Each row is a point. Examples show where two turns around zero, p and q, send a point. Write where each new point lands after one turn and then the other. Backwards means that the second turn is done in reverse. Each puzzle has new turns, and all numbers are rounded.

Turn p:
[-16  21  14] => [ -2  23 -19]
[14 -3 26] => [ 9 20 20]
[  3  28 -24] => [ 19 -14 -29]
[ -1 -46 -16] => [-26 -30  28]
Turn q:
[15 25 17] => [-27  16  11]
[ 14 -17  37] => [-33 -28  -2]
[-30  -1 -33] => [ 39  14 -16]
[  1  -7 -22] => [22 -2  8]
Where do these land?
q, then p: [-24 -19  -7] => [ 10 -28  10]
q, then p: [30 59  4] => [  1  53 -40]
p, then q: [-16 -17   9] => [ -2   9 -23]
p, then q: [  1 -15  12] => [-14   4 -12]
q, then p: [ 10  -8 -17] => [ 8  8 18]

Turn p:
[-24 -10  22  11  -5 -22] => [-15  31  -7   0  22   8]
[-24   2  11  13  29  -5] => [-22  -4  10  -8  30  14]
[ 61   6  -9   8 -11  28] => [ 13 -33  -4  42 -39 -16]
[-28 -13 -27   1  -8  -2] => [ -6   7  -9 -34   5 -21]
[ 40 -26  -6   7  -7 -25] => [-23  14  -6  18 -44  -1]
[-23  -6  -4 -37  15  32] => [ 23 -26 -15 -35  10  21]
[-21 -15  -1   7 -15  -6] => [ -6  18 -16 -11  10 -11]
[19 63 15 -9  3  1] => [36 -9 48 29  8  7]
Turn q:
[-12 -18 -33  18  20 -11] => [ 15  -1   3  -8  10 -45]
[  9 -27  21  -6  10 -28] => [ 16  34  19 -11  15   9]
[ 18 -36  -1  16  23  37] => [-29   6  -6   0  50 -18]
[  8  -2 -11  -6 -27  21] => [ -5 -28 -15  -8  10  15]
[ -9 -28   2 -23  38 -24] => [ 12  49  -4 -21   3 -19]
[  7  62   0  -7 -24  -5] => [  9 -25 -12  34 -43  27]
[  7  29  22  11 -34  13] => [-14 -28  12  19 -12  35]
[-29  20   0  -2  -6  -2] => [ -6  -9   4  -6 -33  -4]
Where do these land?
p, then q: [-10  -4  57  -9  -1 -11] => [-34 -14 -18  36   2 -24]
q, then p backwards: [-65   6  -4 -26 -32  13] => [  9 -37 -56 -30  26  -3]
p, then q: [  1  11 -13  34   9   3] => [  5  19  29 -12  -7 -12]
q, then p: [30 18  0  4 28  1] => [-23  -8  21  13  11 -26]
p, then q: [ 14 -18   6 -16   5  50] => [ 12 -17 -16 -20  44 -16]
q, then p backwards: [  8   7 -21  11  25 -32] => [  9  24  -1   3 -41   5]
q, then p: [-20 -14  -9  -2 -26 -15] => [ 16   5 -16   1 -22  23]
q, then p backwards: [ 20 -25 -21 -14  18 -16] => [-30   5  10  -5 -33   9]
p, then q backwards: [ 22  20   5  17 -26   7] => [ 11  21 -14  22  21 -16]

Turn p:
[ 17  -9 -14  14  28  36   1 -27  -6] => [ 25  11   8   5  -7 -24   4  45  11]
[-16 -33   7  -3  -8  -5 -10   5 -12] => [ -9  -4   1 -17 -23  -3  13 -17  19]
[-33  38 -30  14  25   4   4  -2  27] => [-20 -11  21  13  53  -1 -16  25  14]
[  6  41 -28 -38  10  31 -24  13  38] => [-31 -13  27  45  14  18  13  38 -35]
[-13   0   6  39 -34  19  24 -25 -14] => [ 26  -4  -6 -56  20 -15   2   7  -6]
[-20  22  22 -21 -12 -34 -20  -7 -19] => [-14 -42 -33   5  -3  11 -10 -23   0]
[ 29 -23  19 -11 -30 -10  15  -7 -17] => [ 14  17 -24 -22 -34   6  -2 -16 -21]
[ 11 -26  56  -8   2 -11  27  44   3] => [ -2  43 -25   9  -5  -8  31 -57  -5]
[ 10 -19  18  27   7   2 -60  -1  -7] => [ 27 -34  27  15 -29 -30  10 -20  11]
[  7  -7  -6  12   3 -19  23  -4  14] => [ -1  24   2  -7   7  -4 -25  -7   2]
[  1  -2 -16 -39   9   4 -17  -1  15] => [-31  -4   7  22 -20   9   2  19  -7]
[  1  18 -32  14   0 -17  37  12 -23] => [ 17  18  -6 -13  27  40 -21   6  17]
Turn q:
[ -9 -27  13  22  32  14  46 -10   8] => [ -4 -37  13  44  15 -15 -21   9  22]
[ 41 -37  -2  18  10  16 -22  20 -33] => [-22  18  38   4  24 -28  -6 -32 -32]
[ 13  -2  13  18  -2 -13  24  17 -25] => [-20  -2   5   5  -8 -32 -17  17 -14]
[ 30 -13  -6 -17 -10 -16 -38  16   9] => [  9  44   0  -2  13   7  14 -11 -31]
[-19 -12 -35 -28  37  -1 -15   5 -15] => [  4 -32  14   7   0  25  35 -16 -32]
[  9   3  -4  27 -30   3 -17  -7 -15] => [-20  25  11 -20 -14  -1 -18 -15   7]
[ -8  14  -5  -8 -38  -3  14  15  25] => [ 34  18  -5 -10 -26   0  -9  20  11]
[-26  46  14  12  21  39 -39   8  24] => [ 17 -24  -8 -57  42  30 -13  -4  17]
[-15  39  -4 -22  -1  -2  38 -39  18] => [  5 -19 -23   1 -19   7  29  31  49]
[  4  -8 -11  20  11 -26  -2 -10 -15] => [-34   2   7  14  -6  12  -4   5 -12]
[-19  -3  27 -41 -31 -11  12 -16  20] => [ 32   8 -50  14 -22  -6   8  -4  17]
Where do these land?
p, then q: [ 30  11 -28   1  28 -17 -24   8  -9] => [ -5  27  15 -16  27  -4 -37 -12  10]
p, then q backwards: [  3  -6 -13  35 -12 -12   5   3   4] => [  0  -1  -5  15 -10  30 -14  16   9]
p, then q: [-32   2  32 -10 -46   7 -37 -23  28] => [-10 -19 -26  47 -44  -4   3 -32 -26]
q, then p: [-27  25 -33  11 -18  10   2 -16   5] => [-22   7   6 -13 -10  -8  28   2 -40]
p, then q: [ 23   7  -3 -34  15 -22  47  27  13] => [-15 -27  21 -56  -1  21   1   5  24]
p, then q: [ -5 -36 -13 -11 -17 -13  11   4 -18] => [ 32   8 -12 -15 -15   1  15  -8  23]
p, then q: [-12   5  10  -4  -6   0   7 -16 -22] => [14  3 17 11 -8  8 17 -2 -8]
q, then p: [-58 -34  24  13  -5  35 -63   9  -5] => [ 10 -36  -3   3 -62 -35 -10  63   1]
p, then q backwards: [ 46   1  15 -12   1  30  13   5   8] => [ 20 -15 -10 -31 -13 -33  -1  26   7]
p, then q backwards: [ 19 -13   0   1  32  -2  21 -16   9] => [ 22  -8  18   8 -28 -13  16   3  15]
q, then p: [ 15  39   9   9  30 -14  18  13 -15] => [-25  15  -1   9   1  25  20 -25  34]
